Each row of a before or after table is a point. One or more steps were done to the points. Then noise was added and the rows were shuffled. The steps act on columns, c1 being the first. Write out the steps. A step turns or swaps two columns, mirrors them in a line or flattens them onto one, adds a multiple of one to another, or multiplies or shifts one. Angles are multiples of 10 degrees, from the lower column toward the higher: turns from -170 to 170, lines from 10 to 170 but not 90. Use the fewest steps. Two steps may share a column if one is a turn and the other turns, adds or multiplies; they go together, in the order done. Otherwise the lowest column goes first.

Before:
[[-0.46 -0.35]
 [ 0.09  0.12]
 [-0.12  0.06]
 [-0.12  0.34]
 [-0.13 -0.53]
 [-0.29 -0.26]
 [-0.35 -0.19]
 [ 0.30 -0.18]]
After, 8 rows:
[[-0.35  0.07]
 [ 0.09 -0.38]
 [-0.06  0.14]
 [ 0.07 -0.58]
 [-0.01 -0.39]
 [ 0.40 -0.39]
 [-0.11 -0.07]
 [ 0.30  0.18]]
Steps: turn c1 and c2 by 60 degrees

Before:
[[ 0.01  0.10  0.28  0.13  1.07  0.22]
 [ 0.12 -0.23  0.10  0.03  0.01  0.23]
 [ 0.37  0.03  0.25  0.06  0.01  0.12]
 [ 0.29  0.16  0.22  0.10  0.02  0.21]
 [-0.16  0.20 -0.30  0.13  0.24  0.11]
 [ 0.29 -0.19 -0.29  0.40  0.02 -0.33]
 [-0.95 -0.30  0.04  0.09  0.43 -0.25]
 [ 0.24  0.22 -0.65  0.01  0.29 -0.07]
 [ 0.24 -0.17 -0.02  0.25  0.10  0.25]
 [ 0.35  0.12  0.10  0.32 -0.02  0.08]
 [ 0.42  0.03  0.21  0.05  0.01  0.15]
 [-0.06  0.13 -0.12  0.28  0.05  0.16]]
After (12 x 6):
[[ 0.25 -0.43  0.02  0.25  0.25  0.10]
 [ 0.09 -0.27  0.09  0.04  0.23 -0.01]
 [ 0.35 -0.05  0.26  0.06  0.12  0.00]
 [ 0.22  0.20 -0.65  0.00 -0.09  0.27]
 [-0.95 -0.39  0.04  0.09 -0.26  0.43]
 [ 0.28  0.06  0.21  0.07  0.21  0.02]
 [ 0.34 -0.19  0.10  0.32  0.08 -0.03]
 [-0.06 -0.18 -0.11  0.27  0.17  0.04]
 [ 0.28 -0.60 -0.29  0.40 -0.34  0.03]
 [ 0.02 -0.03  0.29  0.12  0.20  1.06]
 [-0.17  0.04 -0.30  0.15  0.13  0.24]
 [ 0.42 -0.03  0.21  0.03  0.15  0.02]]
Steps: add -1 times c4 to c2; swap c5 and c6

Before (11 x 11):
[[-0.54 -0.06 -0.42 -0.20  0.25 -0.07 -0.08 -0.10  0.08  0.65 -0.28]
 [-0.18 -0.18  0.24 -0.41 -0.13  0.23  0.09 -0.22  0.06 -0.49  0.13]
 [-0.18 -0.23  0.07  0.20  0.18  0.13 -0.54  0.09  0.08  0.00  0.36]
 [-0.02  0.03 -0.17 -0.12 -0.19  0.25 -0.39 -0.02 -0.13 -0.08  0.06]
 [ 0.02 -0.17  0.18 -0.79  0.09  0.02  0.11 -0.12 -0.66 -0.21  0.15]
 [ 0.03 -0.06 -0.26 -0.27  0.30 -0.15  0.15  0.01  0.23  0.43 -0.43]
 [-0.02  0.22  0.22  0.25 -0.21 -0.02 -0.52 -0.40 -0.09 -0.17  0.68]
 [ 0.02 -0.38  0.00 -0.33 -0.38 -0.11  0.32 -0.18 -0.32 -0.09  0.14]
 [-0.28 -0.18 -0.57 -0.17  0.19 -0.64 -0.07 -0.23 -0.18  0.27 -0.54]
 [-0.26  0.03 -0.04 -0.48 -0.14 -0.43  0.23  0.17 -0.39 -0.03 -0.15]
 [-0.16 -0.08  0.30  0.28 -0.09  0.20 -0.27 -0.24 -0.03  0.07 -0.11]]
After:
[[-0.12 -0.26  0.07  0.22  0.31  0.13 -0.52  0.08 -0.15 -0.03  0.34]
 [ 0.02 -0.07  0.30  0.26 -0.18  0.18 -0.26 -0.24 -0.20  0.10 -0.14]
 [ 0.09 -0.17 -0.60 -0.19  0.34 -0.62 -0.06 -0.26 -0.31  0.28 -0.51]
 [ 0.69 -0.18  0.15 -0.79  0.13 -0.02  0.12 -0.11 -0.10 -0.20  0.15]
 [ 0.30 -0.39 -0.03 -0.35 -0.61 -0.12  0.29 -0.15 -0.05 -0.12  0.15]
 [ 0.34  0.04 -0.04 -0.49 -0.23 -0.43  0.24  0.16 -0.30 -0.01 -0.12]
 [-0.07 -0.20  0.22 -0.44 -0.21  0.24  0.09 -0.20 -0.16 -0.46  0.13]
 [ 0.13  0.02 -0.18 -0.10 -0.31  0.26 -0.39  0.02 -0.03 -0.11  0.06]
 [ 0.07  0.20  0.25  0.23 -0.34 -0.02 -0.52 -0.38 -0.02 -0.16  0.65]
 [-0.24 -0.03 -0.27 -0.28  0.49 -0.13  0.15 -0.04  0.04  0.43 -0.44]
 [-0.16 -0.04 -0.41 -0.22  0.40 -0.07 -0.09 -0.08 -0.50  0.63 -0.28]]
Steps: turn c1 and c9 by 80 degrees; multiply c5 by 1.6

Before, 8 rows:
[[-0.05 -0.25 -0.28 -0.03  0.05  0.27 -0.19  0.28  0.01  0.24 -0.16  0.19
  -0.03 -0.13  0.18 -0.08  0.02  0.07]
 [-0.25  0.37  0.20 -0.12 -0.10 -0.28 -0.20 -0.11 -0.15 -0.10  0.51  0.05
  -0.42  0.51  0.69  0.02  0.01 -0.15]
 [ 0.10 -0.12 -0.30  0.07 -0.20 -0.45  0.28  0.36  0.14 -0.08 -0.35  0.26
   0.38  0.11  0.13  0.19  0.11  0.13]
 [ 0.02  0.05  0.35  0.16  0.33  0.17 -0.46  0.21  0.17  0.17 -0.17 -0.55
  -0.01  0.51  0.00  0.46 -0.29  0.21]
 [-0.30  0.17  0.11 -0.12  0.29  0.17 -0.36 -0.06  0.08 -0.12  0.00  0.44
  -0.13  0.08 -0.15 -0.06  0.38 -0.12]
 [-0.17 -0.28  0.07 -0.18  0.34  0.00 -0.38  0.02  0.12 -0.06 -0.25  0.34
  -0.07 -0.12 -0.09 -0.45  0.20 -0.20]
 [-0.14  0.02 -0.08  0.04 -0.40 -0.55  0.22 -0.12 -0.45  0.28 -0.42 -0.29
   0.20  0.21  0.50  0.39 -0.25  0.05]
 [-0.17 -0.14 -0.09 -0.05  0.26 -0.09 -0.12  0.56 -0.05  0.13 -0.26  0.15
  -0.04 -0.09 -0.15 -0.07  0.15 -0.05]]
After, 8 rows:
[[-0.12  0.03 -0.08  0.05 -0.72 -0.55  0.54 -0.38 -0.46  0.27  0.57 -0.31
  -0.17  0.15  0.50  0.09 -0.25  0.05]
 [-0.26  0.37  0.19 -0.12 -0.27 -0.29 -0.50 -0.15 -0.15 -0.10 -0.58 -0.42
  -0.03 -0.30  0.69  0.34  0.02 -0.16]
 [-0.17 -0.29  0.07 -0.18  0.21 -0.01 -0.95  0.26  0.13 -0.06  0.02  0.27
   0.47 -0.23 -0.09 -0.24  0.19 -0.20]
 [-0.30  0.17  0.12 -0.12  0.41  0.16 -0.91  0.17  0.07 -0.12 -0.06  0.15
   0.12 -0.41 -0.13  0.05  0.38 -0.13]
 [-0.17 -0.14 -0.09 -0.04 -0.36 -0.09 -0.30  0.55 -0.04  0.14  0.20  0.16
   0.19 -0.11 -0.14 -0.02  0.16 -0.05]
 [ 0.10 -0.13 -0.29  0.07 -0.86 -0.44  0.70  0.08  0.13 -0.09  0.50  0.03
  -0.17 -0.28  0.12 -0.17  0.12  0.13]
 [-0.05 -0.26 -0.27 -0.03  0.10  0.27 -0.48  0.22  0.00  0.23  0.10  0.22
   0.15 -0.09  0.16 -0.01  0.02  0.06]
 [ 0.02  0.04  0.36  0.16  0.23  0.16 -1.15  0.39  0.18  0.17  0.32 -0.73
  -0.22  0.21 -0.01  0.31 -0.30  0.21]]
Steps: turn c5 and c8 by 50 degrees; add 1 times c6 to c5; multiply c7 by 2.5; turn c13 and c16 by -50 degrees; turn c11 and c13 by -150 degrees; mirror c12 and c14 in the line at 150 degrees

Before:
[[-0.13 -0.34 -0.23 -0.11  0.47  0.27  0.00 -0.08 -0.38 -0.21 -0.01 -0.04
   0.00 -0.08  0.01 -0.25 -0.42 -0.13  0.02 -0.02 -0.39 -0.11  0.38 -0.14
   0.15 -0.06 -0.12  0.16  0.38 -0.18  0.21  0.11]
 [-0.07 -0.47  0.15  0.28  0.14  0.24 -0.16 -0.31  0.09 -0.28  0.00 -0.20
   0.19  0.05 -0.03 -0.27 -0.16  0.02  0.34  0.07 -0.39 -0.03  0.37  0.47
   0.06  0.18 -0.26  0.18  0.10 -0.24 -0.09 -0.02]
 [ 0.15 -0.48 -0.21 -0.11  0.00  0.30 -0.17  0.09 -0.02 -0.54 -0.08  0.04
   0.02  0.41 -0.26 -0.14  0.08 -0.08  0.05 -0.46  0.02  0.04  0.32  0.21
  -0.10 -0.06 -0.36 -0.03  0.10 -0.13  0.12  0.39]
 [ 0.05  0.51 -0.13  0.12  0.05 -0.37  0.05 -0.07  1.02  0.20 -0.51  0.14
  -0.31 -0.10  0.01 -0.57  0.09  0.32  0.14 -0.66  0.18  0.48 -0.20 -0.06
   0.11  0.45  0.24  0.17 -0.26 -0.07  0.24 -1.43]
 [ 0.04 -0.33 -0.15 -0.11  0.35 -0.08 -0.23 -0.03 -0.02 -0.18  0.18 -0.23
  -0.11 -0.06 -0.02  0.03  0.06 -0.05 -0.12 -0.10 -0.17 -0.15  0.70  0.05
  -0.31  0.11 -0.32  0.18  0.32  0.02 -0.13  0.42]
 [ 0.13 -0.54  0.02  0.10  0.16  0.21  0.02 -0.19 -0.27 -0.45  0.11 -0.05
  -0.13 -0.06  0.21  0.12 -0.12  0.10  0.39  0.12  0.25  0.02  0.37 -0.05
  -0.05  0.02 -0.24 -0.07  0.21 -0.15 -0.22  0.25]
 [-0.28 -0.35 -0.44  0.41  0.13  0.18  0.40 -0.27 -0.04 -0.27  0.09 -0.09
  -0.08  0.25 -0.01 -0.10  0.03 -0.20  0.45  0.07  0.04 -0.06  0.30 -0.01
  -0.31  0.36  0.06  0.10  0.20 -0.31 -0.19  0.34]
 [ 0.28  0.39 -0.63 -0.35 -0.30 -0.22 -0.77 -0.17  0.31  0.37  0.18 -0.61
  -0.24 -0.45 -0.07 -0.19 -0.04  0.20 -0.38 -0.75  0.25 -0.04 -0.26 -0.01
   0.39  0.27  0.23  0.30 -0.41 -0.01 -0.01 -0.72]]
After (8 x 32):
[[ 0.28  0.36 -0.64  0.02 -0.30 -0.24 -0.76 -0.13 -0.11  0.37  0.20 -0.62
  -0.25 -0.43 -0.06 -0.17 -0.03  0.22 -0.39 -0.77  0.25 -0.37 -0.27 -0.01
   0.39  0.29  0.23  0.31 -0.43  0.00 -0.02 -0.72]
 [ 0.13 -0.57  0.02  0.01  0.16  0.20  0.01  0.05 -0.65 -0.44  0.12 -0.05
  -0.14 -0.04  0.22  0.09 -0.12  0.08  0.39  0.11  0.27  0.13  0.36 -0.07
  -0.05  0.03 -0.25 -0.04  0.20 -0.17 -0.20  0.27]
 [-0.27 -0.33 -0.44 -0.12  0.14  0.18  0.39 -0.22 -0.18 -0.27  0.11 -0.10
  -0.08  0.23 -0.01 -0.07  0.04 -0.20  0.46  0.06  0.06  0.40  0.29 -0.03
  -0.30  0.39  0.06  0.11  0.22 -0.28 -0.22  0.35]
 [ 0.04 -0.33 -0.16 -0.12  0.34 -0.09 -0.24 -0.10  0.22 -0.19  0.19 -0.22
  -0.11 -0.06 -0.02  0.01  0.03 -0.03 -0.13 -0.11 -0.15 -0.13  0.71  0.08
  -0.29  0.12 -0.30  0.20  0.34  0.02 -0.14  0.43]
 [-0.12 -0.33 -0.23 -0.07  0.45  0.26  0.01 -0.15  0.18 -0.21 -0.03 -0.03
  -0.03 -0.07  0.04 -0.24 -0.43 -0.15  0.02 -0.03 -0.37 -0.14  0.37 -0.15
   0.15 -0.08 -0.14  0.17  0.36 -0.18  0.21  0.10]
 [ 0.14 -0.50 -0.21  0.05 -0.02  0.29 -0.19  0.11 -0.01 -0.54 -0.11  0.03
   0.00  0.43 -0.28 -0.15  0.06 -0.07  0.02 -0.47  0.04 -0.11  0.30  0.21
  -0.09 -0.04 -0.37 -0.02  0.13 -0.14  0.10  0.37]
 [ 0.04  0.50 -0.14  0.47  0.05 -0.35  0.03 -0.30  0.66  0.21 -0.50  0.15
  -0.30 -0.07  0.02 -0.57  0.08  0.31  0.16 -0.68  0.19  0.20 -0.21 -0.08
   0.09  0.45  0.25  0.18 -0.27 -0.06  0.25 -1.43]
 [-0.07 -0.45  0.15 -0.06  0.14  0.26 -0.16 -0.50  0.53 -0.26 -0.02 -0.21
   0.18  0.07 -0.03 -0.26 -0.17  0.02  0.32  0.06 -0.39  0.27  0.37  0.48
   0.06  0.17 -0.26  0.20  0.12 -0.22 -0.12 -0.02]]
Steps: mirror c4 and c22 in the line at 50 degrees; add -1.5 times c21 to c9; turn c8 and c9 by 20 degrees
